Each wall is flat, endless, passes through zero and stands at right angles to its row. A trip goes straight from one point to another. Which walls does it cross, in order?

Walls:
(1): [23.6, -27.3]
(2): [-9.1, -24.6]
(3): [-30.9, -9.2]
(4): [-33.6, -31.6]
Trips:
[-26.5, 6.8] to [15.9, 16.9] => 2, 4, 3
[-23.3, -6.5] to [15.6, -8.9] => 1, 3, 4
[-2.3, -11.5] to [-0.2, -27.1] => none
[-19.3, -18.6] to [-3.7, 15.8] => 1, 2, 4, 3
[7.9, -6.7] to [14.7, -31.2] => 4
[-33.8, 27.2] to [-9.6, 5.9] => none

Walls:
(1): [-24.6, 9.9, -37.7]
(2): [-26.1, -10.5, -9.0]
(3): [6.5, -9.6, -12.4]
(4): [15.4, -7.0, -13.4]
(5): [8.1, 5.5, -5.5]
(6): [-11.8, 6.8, 16.4]
Trips:
[4.9, 4.8, -8.5] to [6.5, -23.9, 12.3] => 1, 5
[23.1, -31.7, -0.4] to [17.1, -30.7, 4.9] => 5
[2.8, -22.0, 7.4] to [14.1, -43.2, 2.6] => none
[-2.6, 19.4, -23.2] to [1.4, -1.1, 7.2] => 2, 3, 4, 6, 1, 5
[-39.2, -23.9, 3.1] to [-19.9, -3.7, 6.9] => none
[-8.5, 6.9, -33.1] to [-31.7, -26.9, 20.3] => 5, 4, 6, 3, 1
[-36.6, -1.8, -13.3] to [4.9, -25.1, 27.0] => 1, 2

Walls:
(1): [-25.8, 3.2, 18.1, -5.2, -5.5, -49.7]
(2): [31.4, 40.9, -17.6, 10.5, 11.1, -0.5]
(3): [28.0, 6.8, 24.8, -28.1, -9.9, -27.1]
(4): [-4.6, 0.9, -28.1, -25.1, 28.9, 13.1]
(5): [3.6, 0.8, 11.7, 4.7, 15.2, -6.8]
(6): [11.7, -14.4, -8.7, 46.3, 7.2, 8.6]
(7): [-10.3, -17.0, -29.2, -6.0, -22.4, -7.1]
(8): [-3.0, 45.9, -22.5, 2.2, 16.2, 11.1]
(9): [-19.2, 10.7, -18.8, -14.6, -0.5, -1.0]
Trips:
[18.8, -14.9, 11.8, -22.2, 11.4, -29.7] to [-0.7, 21.9, -11.2, 37.5, -5.9, -9.8] => 4, 2, 6, 8, 3
[20.8, 5.2, 4.3, 13.0, -7.0, -14.0] to [9.8, 0.1, -1.4, -45.5, -16.3, -9.5] => 6, 7, 5, 9, 4, 2
[-34.1, 2.2, 30.1, 12.9, 22.5, 3.0] to [7.4, -9.4, 14.0, 11.4, 2.5, -17.8] => 3

Walls:
(1): [9.0, 23.6, 2.1, -13.3, 0.1, -33.6, 13.9, -7.4, -32.5]
(2): [-1.1, -8.5, 11.0, 6.0, 3.7, 0.1, -5.9, 13.3, -16.0]
(3): [10.1, 26.1, -19.3, -5.8, -17.4, -18.2, -14.5, 31.0, -12.2]
(4): [-32.8, 60.1, -41.2, 6.2, 21.0, 2.1, -10.6, -3.1, -28.6]
(5): [3.7, -12.7, 24.8, 31.2, -8.8, -1.1, 0.6, -28.4, -30.5]
(6): [-48.1, -6.9, 19.8, 18.8, -6.2, 22.5, -4.8, 29.7, 46.1]
(7): [-8.5, 24.5, 17.6, -6.6, -1.7, -23.1, 31.0, -13.7, -24.6]
Trips:
[-11.0, 7.8, 9.9, 11.1, 7.5, 31.9, -9.4, 9.2, -8.7] to [-29.9, -5.3, -0.4, -16.5, -17.5, 39.9, 22.0, -3.8, -38.3] => 7, 1
[9.6, -29.8, -4.3, -12.4, -16.0, 25.1, -5.0, 23.2, -25.8] to [9.2, -8.6, 29.0, -5.6, 9.0, 29.3, 10.3, 7.2, -1.1] => 3, 6
[53.0, 19.7, 3.2, 22.8, -1.1, 24.1, 0.5, -0.5, -7.1] to [7.7, -6.4, 13.7, 15.2, 18.9, -0.9, -5.1, 5.0, -2.1] => 1, 3, 6
[-52.7, 9.4, 1.2, 18.3, -30.0, -27.4, -0.4, -13.2, 0.0] to [-13.7, 13.7, -15.9, -16.9, -23.9, -9.8, 2.2, -5.6, 19.5] => 5
[-14.3, -6.6, 4.8, -29.7, -9.8, -2.8, 32.8, -5.4, -14.3] to [9.6, 25.1, -17.2, -33.4, 11.5, -2.7, 7.8, -14.2, 18.1] => 4, 3
